Each point is reached from the start by the listed moves, each made 0, 1 or 2 times, or once backwards (-1), plus a little noise. Is the number of moves made odd or even? Then give how often each move was made.

Moves:
(1): [23  4 -6 -8  3]
(2): [ -9  14 -13   8   2]
(3): [ 5 11 12 28  3]
Start: [ 4 -4 -4 -5 15]
Points:
[-16  10 -41 -20  15] => odd (0, 2, -1)
[60  2  8  4 24] => even (2, -1, 1)
[ 10 -28  -6 -42  13] => even (0, -1, -1)
[ -2  12 -51 -21  16] => even (1, 2, -1)

Moves:
(1): [29 -1  2  8  7  7 -7]
(2): [-4 17 -3 -2 -3  1  2]
(3): [-6  6 13  4  1  3 -3]
(4): [  4  -6 -13  11 -14   9  10]
(5): [ 2  3  0  8 11  1  9]
(6): [-13  -4  -7  -7   7  18  -7]
Start: [ 2 -2 -4  4  5  3 -9]
Points:
[  2 -10 -17  23 -35  25  -3] => even (0, 0, 1, 2, -1, 0)
[-20  20 -51  17 -26  17  36] => odd (-1, 2, -1, 2, 1, 0)
[ 23 -22  -6  29  21  42 -10] => even (1, -1, 1, 1, 1, 1)
[-20  -4 -46  18  -3  60   7] => even (0, 1, 0, 2, 1, 2)

Moves:
(1): [ 7 -3 -3 -4 -7  3 -1  4  8 12  1]
(2): [16  5 -2 15  9  9  3 -8  4  6  2]
(3): [  1   2  16   6   0  -1 -10  -3  -5   3  -7]
(4): [-7 -9 -1 10 -1  1  1  4  5 -7 -4]
(5): [ 4 -6  8  0  7 -9  4 -2 -4  1  1]
(6): [  7  -9  -4  -3  10   9  -2  11 -11   7  -5]
(7): [-1  1  0 -1 -1  7  8 -5 -1 -3 -7]
(8): [ 2  3  1  3 -5 -4  0 14  2  1 -2]
(9): [-2 -2 -4 -9  4  2  1  3 12 -7  2]
(10): [-11   6   3   2   3   0   6   6  -1  10   1]
(11): [-4 -6  9  0  2  5  8  0  0 -8 24]
Start: [ -4  -8  -6 -10   0   2  -8  -3   6  -1  -2]
Points:
[ 19 -11  -1  16  25  40  52  26  14  30  40] => even (1, 2, -1, 0, 1, 1, 2, 2, 0, 2, 2)
[ 17 -38  11 -23  -8   7 -16  35 -22  40 -29] => even (2, -1, 1, 0, 1, 2, 1, 1, -1, 0, 0)
[ 39  11 -14 -11   4  51   1 -21  46  23  -7] => odd (2, 2, 1, -1, -1, 0, 2, 0, 2, 0, 0)
[-25  -8 -11 -22  -2   9  -3   8 -17  42 -37] => odd (1, -1, 0, 0, 0, 1, 1, -1, -1, 2, -1)
[ -6 -56  -4 -49  25   2  21  60   5 -21  43] => even (0, -1, -1, 0, 2, 2, 0, 2, 2, 0, 2)

Moves:
(1): [ -8   1 -10  -4  -9  -1   1 -16  -8  -2   0   1  -4   9  -1]
(2): [10 12 -3  4  4 -8 -2 -1 -6  1  3  9  2  0 -7]
(3): [-1  0  3  2 -3  1  5 -1  0 -1 -5  0  0 -4  8]
(4): [ -4   3   7  10   2 -12   1   7   7 -10   2  -2   1   1   0]
(5): [ 7  0  0  4 -1 -3  0 -1 -2  0 -3 -4  7  5 -2]
(6): [ -2  -1  -3   7  -5  -9 -11   6   1  -4  -3  -3   2  -8   0]
(7): [ 1 -2 -2  0  0 10  1 -1 -7 -1  0 -1  5 -7 -5]
(8): [ -4  -5   6   0  -6   0   4   3  -2  10   1   5  -6   3 -15]
(9): [  6  -5  -6  11   4  -6   5  -2   7  -7   3  11 -10  -1  -4]
(10): [-1 14 -4 -3  5  7  1 -3 12  5  2  0  0  6 -3]
(11): [  0  -3  11   4   4  -2  -7 -13  -1  -6   5   9   9  -6  -3]
(12): [ 0  4  5  6  0  4 -9  4  2 -6 -1 -1 -3  5 -2]
(13): [  6  -4   5  -2  -4  -7  -5  10  11 -10  -3  17   4   7   1]
(14): [ 6  6  2  8 -3 -3 -1 12  4  2 15  5 -1  1  3]
Start: [ 2  3  3 -6  4  0 -2  3  7  2  3 -1  3  6  9]
Points:
[ 23 -27   3   8  -3 -31  -8 -23  24 -28  -8  55   5  36 -30] => odd (1, 0, -1, 0, 2, 0, 0, 1, 2, 0, 1, 0, 2, -1)
[ 24  27   1  17   6   9 -56 -32 -58 -13  27   0  43 -15  -8] => even (1, 2, -1, -1, 1, 1, 2, -1, -1, -1, 2, 2, -1, 1)
[ 26  35  36  35   0  12  -1  49  20  19  26  19   2  10 -19] => odd (-1, 1, 2, 0, 1, 0, 1, 2, 0, 1, 0, 2, 0, 2)
[ 31  34  13  48  14 -42  -8  24  44   1  21  20  22  -8 -13] => odd (-1, 1, 1, 1, 2, 2, 0, 1, 1, 2, 1, -1, 0, 1)
[ 32   9   8  57  -3 -41   1  -2  -5 -29  -1  30 -17  22 -17] => even (1, 2, 2, 1, 2, 0, 0, 1, 2, -1, 0, 2, 0, 0)
[-25  15 -21 -28 -18  15  -6 -60 -23  23   1 -18  13   2  13] => even (2, 0, 1, -1, 0, 1, 0, 0, -1, 1, 1, -1, -1, 0)
[  7  46  17  12  27 -16   4  -3  18 -16  -1  10   3  21  -5] => odd (0, 2, 1, 2, 0, -1, 0, 0, 0, 1, 0, 1, 0, -1)
[ 34  37  40  24 -13 -11 -20  17  -9  27  24  27  13  26 -17] => even (0, 2, 2, -1, 2, 0, -1, 2, -1, 0, 1, 2, 0, 2)

Moves:
(1): [-9 -6  1 -5  2  6 -8 -8  1  5 -2  6  5  4  5  3  3  4 -7  3 -7  2  2]
(2): [  0 -11 -15  19   1  11  10  -2 -19 -17  -7   7  20   5   1   7  -5 -15
   9  11  25   3   5]
(3): [-4 -5 -1 -9  4  0 -1 -1  8  4 10 -5 -5  0  2 -1  1 -2  5  5 -1 -6  0]
(4): [  3  -8 -10   3  -1   0   4  -3   0  -5  -1   0   5   8  -4  -2  -7  -5
  -4   0   5  -6   0]
(5): [ 7 -4 -9  2 -8 -4  0  2 10 -2 -1  2 -1 -5  3 -8 -2 -1  3 -2  3  4 -4]
(6): [  4   4   7   0  13   0   1  -3  -6   5  -1   5 -11   2   7   9  -1   2
   4  -4   2   5   3]
(7): [  3  -5  -7 -12  -5   2   2  -5   5   3   5   2  -7  -1  -8  -7  12  -1
  -5 -14  -6  -1 -10]
(8): [-11  -4  -3  -5  14   1  -8   8   8  11  -3   6  -9   7  -2  -5   3  11
   4  -1 -10  -3  -2]
(9): [  5   1 -11   0  -4  -1  -7  -4  10   0   1  -7   2   4  -2  -8   2  -1
  -5  -3   3   4   1]
(10): [-4 -2  1 -3  0 -7  5 -4 -3 -3 -9 -3 -3 -1 -2 -2 -2  0  1  1 -1  6 -2]
(11): [ 0  3  4 -3  1 -5 -4  3 -1  3  0 -2  0 -1 -1 12 -6 -7 -1 -5  1  4 -2]
(12): [ -3 -16  -2  -3   0   2  -1   3  15  12  -9   3   8  -4  -6   2   9   2
  -3  -5   1  -5   0]
(13): [ 0 -4 -7 -3 -1  3 -8 -1 -5  9 -7  6  5  2  7  8  4 -1  8 -2 -4 -3  6]
(14): [-4  7  2  4 -2 -7 -2 -9  3  8  7  9  1  1 -6 -9  1 -3  2  5 -6  3 -6]
(15): [-10  -3  14   5   2   3  -7   0  -8   8  -3   3 -17   5  -3  14   5   7
   3  -5   4   0   0]
(16): [  9  -2 -21  -1  -3  -5   9  -5   8  12   9  -7  13 -10   3 -16  -6   7
   0  -3   7   8 -11]
(17): [  5   5   2   1  -5  -2  -1   0 -13  -1  -4  -1  -2   4   3  -4  -7  -4
  -5   5  11   5   1]
(18): [-3 12  2 -2 -3 -7  4  0  4 -1  3  0 -5 -1  1 -4 -3  5 -6 -2  1  2  5]
(19): [  1  -5 -15  -2  -8 -15   2   7  13  -1   3  -9  10   0   7 -15  14   3
   2  -5  -1  -2  -8]
(20): [ -1 -11  13   1   2   1  -2   2 -15  -6   2   1   8   0  -4  -4  -7  -3
   5   1   9  -1   6]
Start: [-10  16  -7  -2   1  -1   7  -2  -4 -16  -2   0   0   5  -7  10  -3  -8
   9  -9  -2 -13  -5]
Points:
[-57  -3  25 -25  -2 -20 -12  18  35 -12  -8 -24 -60  17   4  33  12  19
   4  -2 -27 -36 -10] => odd (1, -1, 2, 1, 1, -1, -1, 0, -1, 1, 0, 0, -1, -1, 2, -1, 0, 0, 1, -1)
[-17 -50 -49 -12  15  28 -14   7  18  -6 -15  -1  44   3   6 -34 -39 -11
  11  38  39   2   4] => odd (2, 1, 2, -1, 2, -1, -1, 2, 1, 0, 0, 1, -1, -1, -1, 1, 2, -1, -1, 1)
[ -2  -4 -10  -8   5 -15 -48 -33 -39  18  12  32 -13  52 -13 -16  -1 -24
  -5 -46  12  28 -27] => odd (2, 0, -1, 1, 1, 2, 2, 1, 2, -1, 2, -1, 0, 2, 1, 0, 2, -1, 1, 2)
